Each row of a before or after table is a point. The points were changed in one or more steps. Then noise was added and the rows were shuffled. The steps act on how far a point lies along the listed directions, d1 being the first. Write out the steps. A step turns or swaps two directions, mirrors them in a line or flattens them onto one, adds a multiple of one to another, or multiplies one. Angles are multiples of 10 degrees, from the lower direction toward the higher: turns from -170 to 170, lines from 10 to 170 but not 90. Use the fewest steps. Two steps may share a direction if one is a turn and the other turns, adds or multiplies; they go together, in the order done. Otherwise the lowest direction goes first.
In the rows, zero is written as 128.

Directions:
(1): [104 173 124]
(2): [140 130  78]
(3): [172 152 140]
Before (9 x 3)
[[155 101 128]
 [153 140 132]
 [147 165 150]
 [125 118 106]
 [115 116 125]
 [132 106 134]
 [141  90 120]
 [138  94 138]
 [129 181 183]]
After (9 x 3)
[[165 107 111]
 [124 111 127]
 [145 151 128]
 [170 127 127]
 [144 113 145]
 [111 172 166]
 [139 119  82]
 [153 109 151]
 [ 72 173 247]]
Steps: turn d1 and d3 by -40 degrees; multiply d2 by 2.5

Directions:
(1): [154 132  77 100 130  94]
(2): [179 146 154 160 131 103]
(3): [135 153 144  98  70 133]
Before (13 x 6)
[[158 146 127 136 139 106]
 [133 129 165 173 156 144]
 [141 131 214 188 135 135]
 [120 113 188 212 161 153]
 [109 143  81  93 118 116]
 [131 129 155 146 116 137]
 [146 126 128  86 112 144]
 [114 141 105 116  95 134]
 [134 129  75  79 123 130]
 [130 131 157 132 133 156]
 [119 149  59  72 130 118]
 [141 131  97 120 106 110]
 [108 120 118 142 118 121]]
After (13 x 6)
[[122 122 113 145 124 109]
 [150 164 128 124  73 119]
 [191 157 154 142 115 119]
 [144 140 152 149  93 126]
 [166 143 155  93  88 141]
 [109 131 156 145 139 149]
 [107 121 118 108 107 142]
 [122 126 112  96 131 147]
 [ 83 100  95 126 179 154]
 [189 183 159 154 123 103]
 [ 47  90 104  90 137 162]
 [165 170 144 146 108 101]
 [ 52  66  55 130 200 153]]
Steps: turn d1 and d2 by 120 degrees; multiply d3 by 2

Directions:
(1): [119 104 177  93 141 161 168 147 108]
(2): [124  91 176 167 131 106 127  87 148]
Before (10 x 9)
[[140 147  81  99 133 152 124 162 120]
 [117  90 132 145 116 110 126 105 144]
 [114 126 128  63 147 152 145 177 128]
 [129 148 131  94 123 150 138 144 116]
 [135 136 114  88 141 168 134 173 110]
 [134 114 129 177 116 104  80  84 164]
 [137 125 152 180 133  92  97  80 163]
 [109  91 181 162 138 115 112  97 141]
 [141 107 119 190 123  69  92  74 154]
 [144 154  96 113 127 149 115 133 114]]
After (10 x 9)
[[138 145  79 101 133 153 125 160 118]
 [129 158 124  84 122 154 140 150 113]
 [143 153 102 113 127 148 118 132 117]
 [134 119 163 193 133  84  94  70 170]
 [116 140 110  54 149 154 146 191 122]
 [107  94 173 160 135 120 108  97 137]
 [139 144 103  80 142 170 132 185 105]
 [113  83 137 146 114 109 130 100 146]
 [142  89 139 205 123  57  91  53 163]
 [135 100 150 191 116  93  85  65 169]]
Steps: add -0.5 times d1 to d2

Directions:
(1): [101  88  99 124 115 148 133  57 145 147 110 157]
(2): [ 71 188 129 132 136 131 142 109  90 100 101 137]
Before (9 x 12)
[[146 121 149 131 123 121 125 150 125 107 135 132]
 [ 36 151  97 130 112 143 162  31  96 101  72 168]
 [168 128 143 128 131 125 107 200 139 127 149 101]
 [101 188 152 134 134 114 120 136 112  96 138 118]
 [140  98 129 129 134 133 146  98 139 154 140 135]
 [115 188 153 125 160 102 128 177  97  91 137 103]
 [151  55 104 129 129 137 137  59 166 145 128 157]
 [154 185 170 129 142  99 147 230 101 113 151 104]
 [119 162 123 137 129 131 141 132 117 136 128 128]]
After (9 x 12)
[[ 24 187 107 134 126 134 167  61  78  82  71 158]
 [176 108 135 128 130 130  99 187 154 142 150 102]
 [125 160 126 138 126 127 135 141 120 130 126 126]
 [130  78 105 124 125 133 140  45 153 136 111 160]
 [176 158 168 124 137  96 138 230 124 124 154  94]
 [147 111 150 135 126 123 128 142 133 110 132 129]
 [120 182 154 130 143 111 119 150 112  96 148 123]
 [136 171 159 123 155  98 126 193 102  99 152  96]
 [134 101 134 133 137 136 152  88 137 151 135 138]]
Steps: turn d1 and d2 by 20 degrees

Directions:
(1): [106 180 146 130 151 134 130 114 128 105 105 140  96  85 155 107 185  74]
(2): [161 127 145 159 120  99 125 145 122 147 118 139  94 182 123 189 190 124]
(3): [144 108 103 140 182 116 181 103  89 152 180 141 115 143 139  85 150 137]
(4): [ 74 105 135 112 109 129 176 142 116 100 130 179 136 106  70 146 159 152]
(5): [174 171 107 108 125  78 115 165 129  94 117 158 151 147  94  76 133 131]
Before (9 x 18)
[[156 171 102 107 140 132 117 117 149 103 125 103 133  83 152 110 118  83]
 [165 192 115 111 153  76 130 139  98  90 115 142 100 133 128  76 190 109]
 [154  90 133 157 101 130 120 140 126 165 149  93 109 175 150 191 126 140]
 [ 62 142 173 109  79 179 120 151 168 105  87 109 130  90 107 162 130  96]
 [151 115  79 120 173 106 165 129 116 133 174 175 159 162  90  84  98 176]
 [173 102 104 161 156 104 174 137 105 161 173 132 125 172 120 116 121 147]
 [150 142  97 104 111 102 104 168 127 103 121 131 190 143  78  88  66 158]
 [154 102 157 151 134 154 152 105 107 169 158  85 105 151 153 158 137 145]
 [102 133 125 105 129 119 162 137 113  91 154 158 172  99  82 102 138 151]]
After (9 x 18)
[[195 147 101 129 153 102 133 124 130 136 145 109 111 137 144 143 155 104]
 [156 131 106 125 131  74 158 166  95 114 145 179 151 172  62 101 161 158]
 [153 161 147 140 131  98 128 152 118 113 130 144 133 150 117 145 187 120]
 [100 111 169 120  92 181 136 122 133 129 120  93 136 103 121 165 103 147]
 [114 131 151 133  71 129 119 178 151 105  92 135 143 126  89 177 107 134]
 [114 118 119 133 185 162 183 101 107 156 176 102 108 121 158  66 135  99]
 [145 147 136 130 108  95 106 177 155 106  91 187 130 171  66 194 158 151]
 [176 199 120 102 127  85  71 150 131  89  89  97 127 130 146  85 127 110]
 [ 72  89 124 103  92 171 147 132 133 113 149 113 154  84 119 133  73 150]]
Steps: multiply d4 by 0.4; turn d1 and d4 by -60 degrees; turn d2 and d3 by -150 degrees; multiply d2 by 1.3

Directions:
(1): [166 123 113 110 127 147 156 149  35 153 139 119 163 158 136 160 131 125
 164 123]
(2): [130 147  97 119 169 113 147 103 114  79 161 120  78 152 125 119  94 149
 158 191]
(3): [163 131  76 163 104 104 125 142 125 109  77 104 166  87 138  85  84 139
 147 135]
(4): [122 120  97 132 130 121 136 131 119 179  88 170 119 139 134 147 110  91
  72 197]
(5): [191 110  88 126 122 119 153 112 167  97 125 107 123 161 170 155 182 124
  95 118]
(6): [ 81 146  89 170 127 136 135 123 138 148 113 106 107  92 136 204 155 147
 169 131]
Before (9 x 20)
[[115 118 130  94 140 142 138  95 144 113 171 119  82 135 131 181 201 116
  151 132]
 [157 139  85 151 107 104 128 119 181  84 120  94 117 107 139 125 146 150
  152 130]
 [109 155 123 149 143 109 111 115 130  98 127  90 132  85 106  71  80 152
  177 120]
 [ 97 139 137 106 170 119 123 115 159 122 151 165  53 142 101  92  44 118
   85 240]
 [147 152  59 136 141 138 169 123  97 115 145 108 126 136 151 163 139 154
  169 155]
 [151 138 134 119 129 121 142 149 105 118 125 114 145 120 141 121 123 148
  153 134]
 [140 134 128  94 167 101 130 123 116 117 169 164 101 178 145 153 123 130
   98 184]
 [ 84 124  85 152 128 103 133 141 108 166  83 163 116  91 124 146  91 116
  139 187]
 [156 113  66 167 112 124 140 127 179 122  64 126 141 102 146 125 139 110
   98 137]]
After (9 x 20)
[[ 94 129 110 164 107 144 119 156 126 169  56 155 163  61 107 101  90 106
  129 138]
 [181  86 114 111 111 125 138 137 196 157 100 152 110 161 158 150 154  73
    6 158]
 [122 136 117 144  92 162 137 157 103 170 113 115 182  96 142 157 160 139
  150  71]
 [101 133 136 161  71 129  88 151 173 153  88 120 157  61 106 112 135 129
  143  95]
 [145 112  54 152 111 107 151 137 124 161  77 142 137 123 162 178 146 109
  118 157]
 [153 130 140 122 113 124 135 155 116 117 112 109 155 110 144 121 138 148
  142 107]
 [163 125 101 154 109 102 115 114 189 107  99  78 161  96 154 104 152 130
  110  79]
 [ 80 124 156  94 137 149 120 103 126 128 170 129  88 107 109 165 172 116
  167 133]
 [140 114 156 101 135 117 115 145 108 162 148 166 146 159 146 160 146 112
   84 133]]
Steps: turn d1 and d4 by -20 degrees; turn d2 and d5 by 150 degrees; add -0.7 times d3 to d2
